Each row is a point. Each copy is the shape, with its points in the same order, turned, moved and blurred by noise. Some copies are also mirrored. Which?

Shape:
array([[-50,  45],
       [ 61, -10],
       [-32,  -9],
       [  6,  34],
       [-37,   1],
       [-16, -18],
       [ 28,  71]])
Copy 1, 7 rows:
array([[-43,  48],
       [ 26, -58],
       [ 12,  35],
       [-23,  -8],
       [  3,  41],
       [ 25,  23],
       [-57, -32]])
Copy 1 is: mirrored
Copy 2:
array([[ 52,  44],
       [  1, -63],
       [  0,  22],
       [ 44, -10],
       [  8,  32],
       [-11,  11],
       [ 76, -32]])
Copy 2 is: only turned
Copy 3:
array([[ 80, -31],
       [-19,  70],
       [ 19, -25],
       [ 44,  24],
       [ 33, -33],
       [  6,   0],
       [ 71,  55]])
Copy 3 is: mirrored
Copy 4:
array([[-86, -16],
       [ 36, -43],
       [-38,  16],
       [-38, -40],
       [-49,  13],
       [-23,  13],
       [-43, -83]])
Copy 4 is: mirrored

Shape, 7 rows:
array([[-10, -38,  38],
       [ 43,  79, -42],
       [ 20, -24, -35],
       [ -5, -36,  22],
       [-11,  29,   9],
       [-35,  70, -58],
       [ 46,   0, -53]])
Copy 1 (7 x 3):
array([[ 48, -57,   8],
       [-47,  38, -60],
       [ 15,  17,  23],
       [ 34, -38,  18],
       [-17, -36, -19],
       [-89,  -7,   1],
       [  0,  46,  12]])
Copy 1 is: mirrored
Copy 2:
array([[  15,    1,  -52],
       [ -40,   67,   74],
       [   6,  -17,   33],
       [  11,   -7,  -34],
       [ -36,   34,   -9],
       [-102,   26,   41],
       [  -1,    3,   64]])
Copy 2 is: mirrored
Copy 3, 7 rows:
array([[  7,  46, -15],
       [-47, -57,  70],
       [ 26, -18,  25],
       [ 16,  37,  -5],
       [-39,  -4,   3],
       [-68, -78,  -5],
       [ 27, -45,  49]])
Copy 3 is: mirrored
Copy 4:
array([[ 59, -12,  17],
       [-58,  41, -72],
       [-14,  -7,  26],
       [ 43, -10,  16],
       [ 12,  43, -18],
       [-45,  89,  -3],
       [-51,  -9,  -6]])
Copy 4 is: only turned

Shape:
array([[-26, -27, -34],
       [ 27, -39,  -4],
       [-14, 108,  74],
       [ 34, -35,  -6],
       [ 33,  30, -18],
       [ 32,  23, -13],
       [ 14, -27, -30]])
Copy 1, 7 rows:
array([[ -9,  37,  -2],
       [-48,  -8,  27],
       [ 83, -98, -51],
       [-47, -10,  19],
       [-28, -33, -35],
       [-27, -37, -26],
       [-47,  12,   1]])
Copy 1 is: only turned
Copy 2 (7 x 3):
array([[-53, -19,  -5],
       [-16, -27,  43],
       [ 95,  42, -71],
       [ -5, -34,  43],
       [ 24, -49, -15],
       [ 21, -43,  -7],
       [-28, -39,  19]])
Copy 2 is: only turned

Shape (10 x 4):
array([[-41,  11,  29, -24],
       [121,  -4,  -4, -30],
       [-24, -13,  13,  -8],
       [-44,  77, -28,  23],
       [-19,  -9,  34, -15],
       [-17,   9, -21,  -6],
       [-33,  -4, -20, -18],
       [-20,  28,  -9,  39],
       [ 14,  -7,   6, -28],
       [-42,  18,   8,  19]])
Copy 1, 10 rows:
array([[   2,  -17,   27,   45],
       [ -13,   66, -115,   37],
       [ -12,  -24,   -1,   25],
       [  -5,   45,   65,  -25],
       [ -15,  -20,    2,   45],
       [   2,    1,    2,   -6],
       [  14,  -18,    6,   -3],
       [ -37,   18,   25,  -13],
       [   3,    4,  -32,   32],
       [ -27,   -9,   37,    6]])
Copy 1 is: only turned
Copy 2:
array([[  15,   52,  -31,  -49],
       [  -8,  -76,   60,    7],
       [   7,   38,  -24,   -7],
       [ -35,   16, -111,  -48],
       [   7,   44,   -2,  -32],
       [  13,   10,  -45,   -6],
       [  29,   28,  -41,   -9],
       [ -40,   24,  -51,  -16],
       [  14,    0,    8,  -19],
       [ -21,   52,  -51,  -28]])
Copy 2 is: mirrored

Shape (9 x 4):
array([[ 25,  24,   1, -16],
       [-39,  27,  53,  34],
       [-48, -20,  69,   7],
       [-40,  21, -24, -43],
       [ 56,  57, -41,  -5],
       [-59, -22,  34,  10],
       [-54, -43,  36,  46],
       [-25, -12,  77,  39],
       [ 42,  25, -12, -36]])
Copy 1:
array([[ -6,  21, -10, -29],
       [ 21, -20, -12,  55],
       [ 55,   1,  29,  52],
       [-33,  48,  34,  11],
       [-50,  11, -38, -63],
       [ 26,  -5,  41,  49],
       [ 34, -44,  60,  40],
       [ 58, -29,   4,  45],
       [-15,  38, -13, -50]])
Copy 1 is: only turned
Copy 2, 9 rows:
array([[-31, -24,   0,  -3],
       [-81,  36, -44,  -3],
       [-51,  40, -48, -58],
       [-20, -40, -62,   2],
       [-13, -58,  21,  39],
       [-23,  43, -62, -37],
       [-17,  78, -50, -35],
       [-74,  60, -17, -45],
       [-15, -63,  10,  -2]])
Copy 2 is: mirrored

Shape (10 x 6):
array([[ 54,  48,   1,  21, -44, -55],
       [-40,   0,  -3,   8, -42, -42],
       [-62,  65,  10,   2,  85,  29],
       [ 15,  -7,   5, -67,  25,  25],
       [ 31, -43,  36,  -3,  -6,  32],
       [-25,  -9, -48, -14, -33, -18],
       [ 16, -39, -15,  17, -26, -20],
       [ 46, -37,   3,  12, -44,  20],
       [  9,  -2,  10,  -9, -41,  -7],
       [ 50, -14,   2, -23, -51,  38]])
Copy 1 (10 x 6):
array([[ 56,  39,  13, -56,  48,   9],
       [  7,   5, -44, -28, -13, -27],
       [ 32, -74,  -3,  80,  51, -66],
       [  0, -30,   6,  51,   2,  51],
       [-42, -24,  27, -16,  15,  41],
       [  3,  36, -20,   5, -37,  -8],
       [-15,  18,  18, -38, -19,   2],
       [-48,  22,  38, -29,   8,  32],
       [ -2,   7, -13, -26,  17,  22],
       [-43,  36,  16,  -1,  30,  66]])
Copy 1 is: only turned
Copy 2:
array([[  3,  -3,  78,  79,  19,  16],
       [-22,  -6,  -4,  28,  68,  35],
       [ 10,  70,  29, -77,  53, -45],
       [ 67,  15, -30,  -7,  13, -10],
       [  8,  15, -51,  27, -28, -19],
       [  1, -31,  -5,  -1,  43,  58],
       [-19,   0, -15,  37,  -3,  53],
       [ -5, -26, -23,  46, -31,  16],
       [  7, -15,  -6,  41,  26,  10],
       [ 25, -42, -26,  44, -23,  -9]])
Copy 2 is: mirrored
Copy 3, 10 rows:
array([[   1,   52,   18,    1,   18,   67],
       [  39,   21,   18,    9,   48,  -22],
       [   7,    9, -121,   15,    1,  -63],
       [ -67,   10,   -7,   38,   -5,  -60],
       [ -38,  -50,   26,   28,  -14,  -11],
       [  18,   34,   33,   -9,   20,  -52],
       [  -4,  -12,   45,  -16,   14,   -9],
       [ -17,  -21,   62,   12,  -24,    6],
       [   1,   13,   30,   27,   10,   -6],
       [ -32,    4,   62,   44,  -41,   -7]])
Copy 3 is: only turned
Copy 4:
array([[ 28,  43,  69, -47,  10,  -4],
       [ 20,  23,  45,  51,  36, -24],
       [  5,  17, -62,  59, -18,  88],
       [  1, -26, -54, -14,  63,  10],
       [-41, -40,  -6, -11,  18, -28],
       [ 44,  25,  -2,  36,  41, -47],
       [ 18, -16,  23,   6,  10, -53],
       [-25, -10,   9, -30,  12, -65],
       [ -9,  14,  23,  -1,  42, -26],
       [-27,  10, -11, -41,  43, -56]])
Copy 4 is: only turned

Shape (10 x 6):
array([[-51, 100,  37,  12, -47,   8],
       [-36,  50,  82,   9,   9, -16],
       [ 16, -90,  26,  23,  19,  68],
       [-36,  42,  31,  24,  18, -20],
       [-36,  23,  50, -18, -15, -38],
       [-39,  10,  12,  47, -31, -18],
       [ -6, -38,  23,  17,  23,  50],
       [ 60, -32,  23,  37,  14,  37],
       [-16,  14,  63,  12, -35, -14],
       [ 19,  -9, -76,  -7, -22,  55]])
Copy 1, 10 rows:
array([[  78,   52,   39,   12,  -59,   21],
       [  15,    5,   58,  -33,  -75,   24],
       [ -14,  -58,   45,  -97,   62,  -47],
       [  17,  -16,   19,   -9,  -57,    9],
       [ -21,   31,   43,   -1,  -46,   11],
       [  15,   18,    7,  -19,  -37,  -44],
       [   1,  -46,   43,  -57,   23,  -23],
       [  -4,  -22,    1, -112,   29,   -7],
       [   2,   38,   48,  -41,  -38,  -11],
       [  33,   -3,  -32,  -14,   91,  -11]])
Copy 1 is: mirrored
Copy 2, 10 rows:
array([[-60, -40, -39, -65,  36, -31],
       [-54, -29, -67, -16,   4,  43],
       [ 72,  70,   5,  -2,  22,  88],
       [-16, -37, -60,  -7, -29,  18],
       [-39, -56, -10,   3,   0,  40],
       [ 22, -48, -28, -27,  13,  14],
       [ 39,  47, -12, -13,   7,  57],
       [ 55,  48, -19,  36,  40,  36],
       [-14, -44, -15,  -8,  37,  41],
       [ 48,  42,  65,   5,   7, -39]])
Copy 2 is: mirrored

Shape, 13 rows:
array([[ 10, -89, -87,   2,   2, -29, -12, -34],
       [ 25,  10,  20,  34, -32, -39,  14, -78],
       [-37, -49,  12, -35,  52,  34,  25,  55],
       [  1,  22, -30,  -2, -39, -23,  26, -39],
       [ 52, -54,   0,  25, -20, -80,   8, -28],
       [  7,   6,  42,  22,  30,  22,  34,  19],
       [ 25,   1,  13, -49,  31, 105, -25, -13],
       [ 15, -48, -38, -38,  10, -27,  28, -10],
       [-48, -18,  22,  -8,  -3,  -6,  13, -26],
       [-24, -38, -31,  54,  -4, -35,   8, -30],
       [-64, -46, -14,  25, -21,  35, -43, 121],
       [ 51,  -8,   5, -25,  29, -62, -25, -85],
       [  8,  23, -33,  14,  32, -16, -23, -32]])
Copy 1:
array([[ -26,   39,   -3,  -89,  -84,   11,   17,   10],
       [  29,  -19,   64,    3,  -30,  -24,  -40,   45],
       [   7,   41,  -96,   14,   19,   -6,   63,    2],
       [  31,    4,   28,   14,  -53,  -26,  -23,  -25],
       [  -6,  -31,    7,  -56,  -30,  -31,  -35,   56],
       [  55,   13,  -53,   52,   36,    9,   -3,   39],
       [  43,   78,   -2,   15,   85,    9,   26,  -31],
       [ -24,   25,  -32,  -37,  -21,  -38,    9,  -12],
       [  29,   11,   -1,   30,  -30,  -36,   45,   32],
       [  19,    9,   -6,   -7,  -79,   19,    9,   47],
       [ 107,  -25, -104,  -32,  -25,   41,   98,  -13],
       [ -56,  -11,   61,  -19,   13,  -12,  -22,   26],
       [ -17,    1,   20,   19,   -6,   52,   -2,  -12]])
Copy 1 is: mirrored
Copy 2, 13 rows:
array([[  87,   -8,   22,  -48,   94,   -5,  -15,  -32],
       [  70,  -51,  -27,  -28,  -26,    1,  -67,   41],
       [  11,   79,   37,  -18,  -12,  -10,   50,  -16],
       [  35,  -43,  -42,  -12,   21,   -9,  -19,   34],
       [  95,    6,    0,   -2,   28,    9,  -97,    2],
       [  -1,   21,   20,    3,  -58,  -25,  -20,   17],
       [  22,  -37,   47,    9,  -49,   38,   82,  -18],
       [  60,   19,   19,   -4,   53,    6,    1,   15],
       [  45,   18,  -31,  -59,  -23,   -4,    5,   12],
       [  45,   -7,  -15,  -61,   24,  -32,  -54,  -17],
       [ -23,   59,  -29,   -3,    6,  -46,   26, -111],
       [  80,  -22,   17,  -29,    9,   85,  -60,   33],
       [   3,  -34,   10,  -52,   13,   40,  -31,    4]])
Copy 2 is: mirrored

Shape:
array([[-33,   4,   5,  22, -34,  22,  12,  15],
       [ 31,  50,  48,  69,  -2, -28, -17, -10],
       [-24,  -5, -71, -44,  27, -24,  38,  -3],
       [-67, -40, -58,   7, -25,  11,  52,  78],
       [-87,  40,   7, -35,  36,   1, -36,  49],
       [  6, -32,   3,  57,   7, -85,   5,  13],
       [-76, -19,  -9, -14,  37, -66,  38, -28],
       [ 29, -39, -32, -40, -47,  29,  55, -37],
       [-67, -48,  18,  10, -31, -27, -45,  42],
       [-27,  57,  48,  72,   5, -13,  -5,  14],
       [ 30, -42, -11,   4, -36, -22, -18, -42],
       [ -4,  26,  20,  64,  10,  32,  -9,  -6],
       [ 26,   1,  40,  -5, -88,  13, -17, -14],
       [-25,  55, -42, -16, -30, -20, -61, -40]])
Copy 1:
array([[-37, -17, -29,  24, -30,   4,  40,  15],
       [-32,  43,  -4,  26, -86,   2, -54,   8],
       [ 54, -20, -46, -47,  11,  -4,  41,   7],
       [-31, -54, -99, -18,  21, -17,  82,  66],
       [-54, -37,  15, -83, -29, -52,  52, -16],
       [-19,  72, -46,  -1, -14, -23, -11,  61],
       [ -5,  45, -26, -83,  19,  24,  26,  14],
       [ 61, -40, -20,  51,  18,  46,  38,  16],
       [-71,  43,  -6,   5,   8, -43,  69,  36],
       [-83,  20, -20,  -6, -86,   3, -25,   0],
       [ 19,  42,   4,  60,  -2,   5,  16,   5],
       [-54,  -5, -25,  30, -45, -10, -19, -30],
       [ -9,   1,  39,  84, -59,  24,  39,  16],
       [ 24,  32,   9,   3, -75, -25,  67, -57]])
Copy 1 is: only turned
Copy 2 (14 x 8):
array([[-36, -26, -13, -32,  25,  34,  -4,  11],
       [-37, -18,  67, -32,   3, -27,  54, -44],
       [  4, -18, -13,  77, -22,  37, -21,  48],
       [ 18, -15, -52, -18,  25,  76,  -1,  99],
       [  4, -18, -54,  -3,  22, -65, -49,  30],
       [ 38, -50,  77,  -5,  10,  30,  30,  19],
       [ 27, -88,   0,  38, -45,  20, -21,  30],
       [-41,   4,   0,  40,   4, 119,  -2, -21],
       [ 25, -56,   7, -48,  64,  18, -44,  26],
       [-39, -27,  29, -58,  -1, -31,  43,   6],
       [-22, -29,  71,  30,  34,  65, -21, -27],
       [-68,   7,  35, -48,  -5,  -6,   9,  -5],
       [-45, -11,  25, -10,  72,  53,  24, -66],
       [-68, -35,  32,  63,  57, -26, -21,   5]])
Copy 2 is: mirrored

Shape, 15 rows:
array([[ 25,  49, -38,  59, -25, -49, -46, -51,  53],
       [-42,  58,   8,  24, -12,  -5, -52, -30,  47],
       [-19,  -5, -29,   1,  11,   1,  -6,  69,  -4],
       [  2,  59,  -2,  71,  -2,   1, -15, -20,  67],
       [ 12,  60, -14, -10,  51, -18, -22,  68, -56],
       [ 52, -11, -11,  27, -57, -52, -22,  -6,  33],
       [ 75,  49, -86, -10,  34, -53, -57,  49,   0],
       [ 33,  23, -34, -27,   2,  10,   9,  34, -28],
       [-43, -10,  40,  27, -45, -12,  68,  24, -30],
       [-38, -18,  60,  -7,  50,  16,  74,  12, -13],
       [ 49, -36,  -5,  66, -55, -20, -42,   0,  34],
       [-63,  14,  -8,  25,  16,  38,  39, -25, -17],
       [ 17,  -1,   0, -14, -23, -12, -30,   4,   1],
       [ 21,  65, -39,  17, -44, -16, -24, -11, 103],
       [  0,  15,  35,   8, -25,  51,  33,  23, -20]])
Copy 1:
array([[-11, -38,   5, -37, -22,  -2,  25,  -2, 121],
       [-46,  29, -31, -35,  18,  -2,  51, -21,  73],
       [-11,  46,  31,   9,  18, -33,   4,  38,  -9],
       [-17, -24,   1,  11, -11, -20,  73, -23,  78],
       [-52,  40,  46,  27,  34,  38,  34,  93,   9],
       [ 18, -48, -22, -18,  -2, -27, -29,  38,  64],
       [  1,  28,  68,  27, -28,  34,  -9,  94,  96],
       [-23,  19,   8,  20, -20,  32, -10,  64, -11],
       [-51, -37, -18, -34,  33, -57,  14,  32, -60],
       [-70, -23,   1,  40,  64, -10,   5, -17, -74],
       [ 67, -40, -17, -21,  17, -30,   1,  17,  55],
       [-58,  -3,  22, -24,  14,  10,  40, -40, -41],
       [-10,  10, -27,  -5,  16,  11, -17,  34,  27],
       [-19,   3, -30,   7, -59, -36,  20, -15, 107],
       [-17,  -6, -38,   5,   7,  -5,  40,  22, -53]])
Copy 1 is: mirrored
Copy 2 (15 x 9):
array([[ 47, -23,  78,  18, -78,  25,   9,   1, -49],
       [ 37,  19,  -4,  -4, -84,  -9,   7,  15,  -7],
       [-26, -38,  -8, -40,  12,  10, -18, -14,  29],
       [ 35, -26,   6,  34, -85,   2,  -9, -26, -32],
       [-15, -15,  -4, -21,  27,  30, -99,  33,   9],
       [ 44, -35,  79,  18,   8,   3,  37, -11,  -6],
       [ 43, -58,  70, -59,  19,  52, -84,  12, -36],
       [-10,   2,  28, -26,  40,   4, -49, -30,  -4],
       [-65,   3,   9,  47,  10, -35,  24, -17,  58],
       [-77,   3, -63,  24,  33, -51,   4,   0, -10],
       [ 54, -46,  47,  24,  -3,  48,  67, -26,  -1],
       [-74,  33, -23,   3, -38,  -3,  -1, -31, -12],
       [ 24,   7,  27, -15,  18,   4,  13,  -1,  -2],
       [ 73, -33,  60, -13, -72, -31,  -3, -46, -33],
       [-17,  30, -24,  33,  23, -12, -13, -51,  28]])
Copy 2 is: mirrored
Copy 3, 15 rows:
array([[ -45,  -51,  -60,  -17,  -41,  -69,   22,  -15,  -62],
       [ -57,  -20,    8,  -23,  -39,  -41,  -24,  -27,  -61],
       [  11,    3,    6,  -41,   26,   49,    0,    4,  -43],
       [ -31,   10,   -5,  -43,  -59,  -62,   28,   -4,  -61],
       [  11,   52,  -47,  -11,  -12,   82,  -44,   18,  -74],
       [   1,  -55,  -63,  -36,  -10,  -26,    7,   -9,    7],
       [  62,  -25, -103,  -16,    8,   26,  -22,   -8, -110],
       [  40,    4,  -18,   10,    4,   39,  -19,   35,  -40],
       [ -48,   15,   27,  -35,   -1,   28,    5,   60,   51],
       [ -23,  109,   32,   -5,   23,    7,   -9,   28,   34],
       [  14,  -56,  -33,  -49,  -31,  -11,   49,  -38,   18],
       [ -47,   47,   53,   24,    4,    9,   29,   31,  -32],
       [   4,  -18,  -22,   -4,    0,    4,  -17,  -22,  -15],
       [  14,  -58,  -12,  -49,  -30,  -84,  -17,   13,  -73],
       [  14,   22,   37,  -11,  -35,   26,   -9,   36,   23]])
Copy 3 is: only turned
Copy 4 (15 x 9):
array([[  -4,  -17,   -5,   82,  -88,  -17,   53,    8,  -33],
       [  24,   27,   -1,   94,  -10,  -12,   34,   -7,   -2],
       [ -28,   28,  -26,    6,   17,   22,  -51,   27,  -20],
       [  45,   17,   18,   64,  -52,   -2,   37,   45,  -19],
       [ -29,  -22,  -68,   23,   55,   46,  -12,   63,  -17],
       [ -49,  -33,   25,   46,  -69,  -39,   -8,   12,  -11],
       [ -33,  -53, -110,   45,  -39,   14,  -29,   48,  -62],
       [ -12,  -41,  -22,   -1,   20,   25,  -36,   16,  -42],
       [ -51,   14,   82,   -4,   29,   46,  -12,   11,   24],
       [  20,   18,   29,  -47,   46,   40,  -11,   16,   71],
       [ -41,    3,   30,   23,  -63,  -72,    2,   37,  -33],
       [  19,   38,   26,  -16,   25,   50,   27,  -21,   -6],
       [ -25,  -24,   -4,   30,    2,  -28,  -21,   -2,  -11],
       [  41,  -14,   10,  103,  -82,   -2,  -18,    4,  -36],
       [   8,   -3,   61,   -4,   53,   11,  -23,   24,  -15]])
Copy 4 is: mirrored
